Every row gives one point. The points of each table are mixes of a few directions, plus a little noise. Count the directions of each table, and those that both share. Where both have some left over, give the other angles between the two spaces (their principal angles), to ten degrees, smallest first.

First (7 x 3):
[[  1 -42  28]
 [  1  -6   3]
 [ -3 104 -65]
 [  1 -43  27]
 [  3 -42  25]
 [  0  -9   7]
 [  1  39 -25]]
Second (5 x 3):
[[ -1  46 -29]
 [  0  -5   3]
 [  3 -94  60]
 [ -1  23 -15]
 [ -1  29 -18]]
Directions: first 1, second 1, shared 1

First (9 x 6):
[[ -5 -21 -10   6   8  53]
 [ -4  28  65   4 -28 -88]
 [ 53 -41 -37 -43 -58  19]
 [ -6  37 -14   0  25 -53]
 [-21 -10   2  20  26  51]
 [-33  -9  -4  29  44  71]
 [ 29 -33 -47 -23 -17  48]
 [ -9  31   0   4  20 -44]
 [ -4  17  46   4 -19 -57]]
Second (9 x 6):
[[ 25  27 -45 -27   1 -61]
 [-11  27  -4   5  23 -32]
 [ 57 -24 -52 -50 -51 -11]
 [-21 -24  39  23  -1  53]
 [-24 -34  49  28  -6  70]
 [-43  22  37  37  40   2]
 [-38  24  30  31  37  -5]
 [ 32  20 -51 -34  -8 -58]
 [ 21 -38   0 -14 -37  40]]
Directions: first 3, second 2, shared 2

First (9 x 9):
[[-51  27   2  12   9  11  -7  17  39]
 [ -1  -4   0   1   0  -1   0   7   9]
 [121 -82  -3 -24 -22 -31  15  -8 -55]
 [ 34 -17  -1  -8  -6  -7   5 -12 -27]
 [-76  48   2  16  14  19 -10  12  43]
 [-13  35  -2  -3   5  10   1 -45 -47]
 [ 44 -29  -1  -9  -8 -11   6  -5 -22]
 [-22   4   2   7   3   3  -4  21  33]
 [-35  19   2   8   6   8  -5  12  27]]
Second (8 x 9):
[[ 30  29  -1 -28 -59 -23  19  19 -56]
 [-53 -34 -15  20   9  15 -56  37 -11]
 [  6  -5   4  -3  35 -14  -4 -19  15]
 [ -8   6   1  27  22  26   5  -8  61]
 [-37 -14  -5  38  33  -7 -65  26  12]
 [ 25  -4  31   0 -48  -8  43 -21 -47]
 [ 20  -3  -3 -37 -13   9  45 -24 -11]
 [ 14  22 -13 -17  19   3  13 -10  37]]
Directions: first 2, second 5, shared 0; angles 30, 90

First (9 x 12):
[[-33  64   7 -66  -3  -6 116  32   7 -45 -19  14]
 [ -8  -3  11   9 -13  -6  -2 -25  -5 -44  32  15]
 [  2 -31 -33  35  19   4 -29   6 -30  23  16 -16]
 [ -9 -26 -52  31   2  -8 -19  16 -34  35  21  -2]
 [ 20  18  39 -14  25 -12  51 -26  25 -12 -42  45]
 [-15  14 -27  23  16  48 -39   1  13  20  14  -9]
 [  9 -42 -22  37  51  45 -62  17 -39   7  13 -89]
 [  0  33  39 -63 -26 -39  80  10  19 -30 -32  24]
 [ 34 -27  38   7 -69 -26 -96 -31  46  46  -3  20]]
Second (11 x 12):
[[-37 -32 -22  31  31   3 -18  17   5  91 -24 -31]
 [ 83  28  51 -18 -19 -11   2 -55  19 -80  -6  78]
 [ -9   3  18   9 -13 -11  11  23  -1 -47 -29  -5]
 [ -2  -8  67  25  29  38 -43  -7  41 -30 -54 -48]
 [ -2  10  36  -6  17  18   4 -48  26 -17  18  13]
 [  8  23 -34 -42 -24   9  13   0 -27 -22  70  -3]
 [ 61  -8 -41 -15   5  25 -61   0 -12  69  22 -19]
 [  7  10 -58 -20 -43 -46  46  28 -45  -4  30  46]
 [-56 -21 -19  31   6 -43  44  19  -6  45 -28  25]
 [ 24  15  36 -12  -9  40 -39  16   8 -76 -10 -56]
 [-77 -20 -35  18  19 -22  41   8  -7  72  12   2]]
Directions: first 6, second 5, shared 3; angles 60, 70

First (9 x 18):
[[ -55   47   14   32    8   10   -7   15   15  -51  -10   15    5   38
    12   25    9    8]
 [ 121 -104  -32  -69  -19  -23   16  -34  -35  114   20  -32  -13  -84
   -26  -55  -19  -18]
 [ -25   22    6   14    4    4   -4    8    7  -24   -4    7    3   17
     6   11    4    4]
 [  20  -17   -5  -11   -3   -4    3   -6   -6   19    3   -5   -1  -14
    -4   -9   -3   -3]
 [ -32   27    9   19    5    6   -5   10    9  -30   -6    9    3   23
     7   15    5    5]
 [ -15   12    3    8    3    2   -2    4    4  -13   -3    3    2   10
     2    6    2    2]
 [ -44   39   11   26    8    9   -6   13   14  -42   -7   12    5   31
    10   20    7    6]
 [ -27   23    7   16    4    5   -4    7    8  -25   -5    7    3   19
     6   12    4    4]
 [  57  -50  -15  -33   -9  -11    8  -16  -16   54    9  -15   -6  -39
   -13  -26   -9   -9]]
Second (11 x 18):
[[-28  17 -30 -17  20   6   4   1 -24 -14  -4   4   9   4 -21   8   8  23]
 [ 32 -53  64  41  55 -39  21  18  56  23 -30  -2  24  -3 -35  33 -33  50]
 [-17 -25   3   5 -26   5  15  -1 -17   9  -4   6   3 -35  -3  25   5  10]
 [-12  -6  -7   4   5  18   1  -1  -4   4  26  16 -10 -10 -10 -20  11  12]
 [-29 -21  -6   8  25  13  15   4 -11   7  15  23   4 -23 -37   3   9  47]
 [-31  24 -38 -19   2   5  -7  -1 -26 -21 -19  -6   9   2  -6  17   8  26]
 [ -7  37 -27 -38  25   0  12  -2 -34  -9  15   5   3  29 -13 -14  10 -45]
 [ -4 -12   9 -13  35  -4  37   4 -20  16  23  21   9   0 -38  -1   4 -24]
 [ 58  56   2  -6 -30 -18 -55  -6  42 -24 -26 -47 -15  61  74 -28 -18 -58]
 [-13  -9  -4  -5 -22   4  11  -3 -21   5   0   4   2 -20   1  14   6  -9]
 [ 51  -9  34  40 -88  11 -54 -10  59   5   5 -24 -39  -5  89 -38  -8 -32]]
Directions: first 1, second 5, shared 0; angles 60

First (11 x 24):
[[  14   -7  -13   -4   -5   -2   29   12   -5   55   58   -2    7   39
    28   16   35  -14  -21   18   10  -11    9  -10]
 [ -37  -27   -5   11    1  -10    1  -10   24   22   13  -10    4  -33
    -6   25    3   27   27   -4   14  -13   11   18]
 [   1    8    5   -4   -2    2   -8   -2   -2  -14  -16    0   -3   -9
    -4   -7   -6   -1   -5   -3   -4    5   -7    0]
 [  59   29  -10  -33  -25    6   42   25  -35   73   78   -1    5   80
    59    2   65  -54  -84   33    3   -3  -12  -32]
 [ -89  -37    4   -1  -21  -24  -18  -36   52   34   -1  -34    3 -117
   -12   48    9   60   29  -17   28  -21   -4   47]
 [  37   31   12    0   13   15  -20    8  -25  -73  -58   19  -10   24
   -19  -44  -38  -21   -2   -8  -25   23  -10  -17]
 [  59   16   -9    1   11   13   25   27  -33    8   30   20    3   90
    20  -20   11  -42  -24   18  -12    6    9  -33]
 [  26    0   -9    3    6    4   21   15  -13   23   34    8    4   50
    16    0   15  -19  -10   13   -1   -3   10  -15]
 [ -44  -14   15   25   22   -1  -47  -22   24  -87  -90    4   -8  -73
   -58  -14  -68   44   69  -33   -9   10    3   25]
 [ -29   18   16  -30  -32   -8  -25  -22   11   -3  -29  -22   -6  -76
     2    5    8   13  -31  -10    4    3  -34   19]
 [   4  -17   -5   33   33    6   -3    7    1  -38  -20   19    0   25
   -27  -12  -36    8   52   -7   -8    3   26   -4]]
Second (11 x 24):
[[  32  -18  -24   10    6    0   48   27  -11   71   86    6    8   80
    36   22   40  -21  -11   23   10  -18   22  -19]
 [   2   -8   -7    1  -16  -11    3   14    7   18   16  -15  -23  -22
    19   29    8   15   -6  -19    3  -20  -32   12]
 [  10  -12  -12    2  -13   -9   17   18    3   37   39  -12  -17    3
    27   31   20    7  -11   -9    6  -22  -21    5]
 [ -20   33   20  -38    1   17    2  -45  -14   19    0   14   65   27
   -13  -49   34  -45  -42   61    8   41   60  -23]
 [  33  -23  -24   24   16    0   35   32   -8   35   58   10   -6   69
    21   18   12   -8   14    5    2  -18   14  -13]
 [ -47   29   24  -55  -61  -16  -31  -34   18   20  -26  -42   -8 -121
    17   18   31   17  -65  -11   13    0  -59   30]
 [  27  -23  -15   43   36    5    7   28   -5  -35   -5   20  -16   47
   -15   -2  -39    8   55  -16  -13   -8   13   -7]
 [ -37   19   25  -20  -22   -6  -47  -27   15  -53  -77  -18  -14 -101
   -23   -8  -27   26   -6  -27   -5   11  -39   25]
 [  -9    3    8    6    4    0  -21   -5    5  -41  -42    1   -9  -29
   -20   -9  -28   13   18  -16   -7    5  -10    8]
 [ -18   24   17  -29   -4   10   -5  -33   -7    6  -10    6   40    2
   -11  -32   19  -26  -29   36    5   28   32  -11]
 [  27  -24  -11   57   52    9   -7   27   -5  -77  -39   30  -20   45
   -37  -17  -70   14   82  -26  -22    0   19   -7]]
Directions: first 3, second 3, shared 2; angles 70
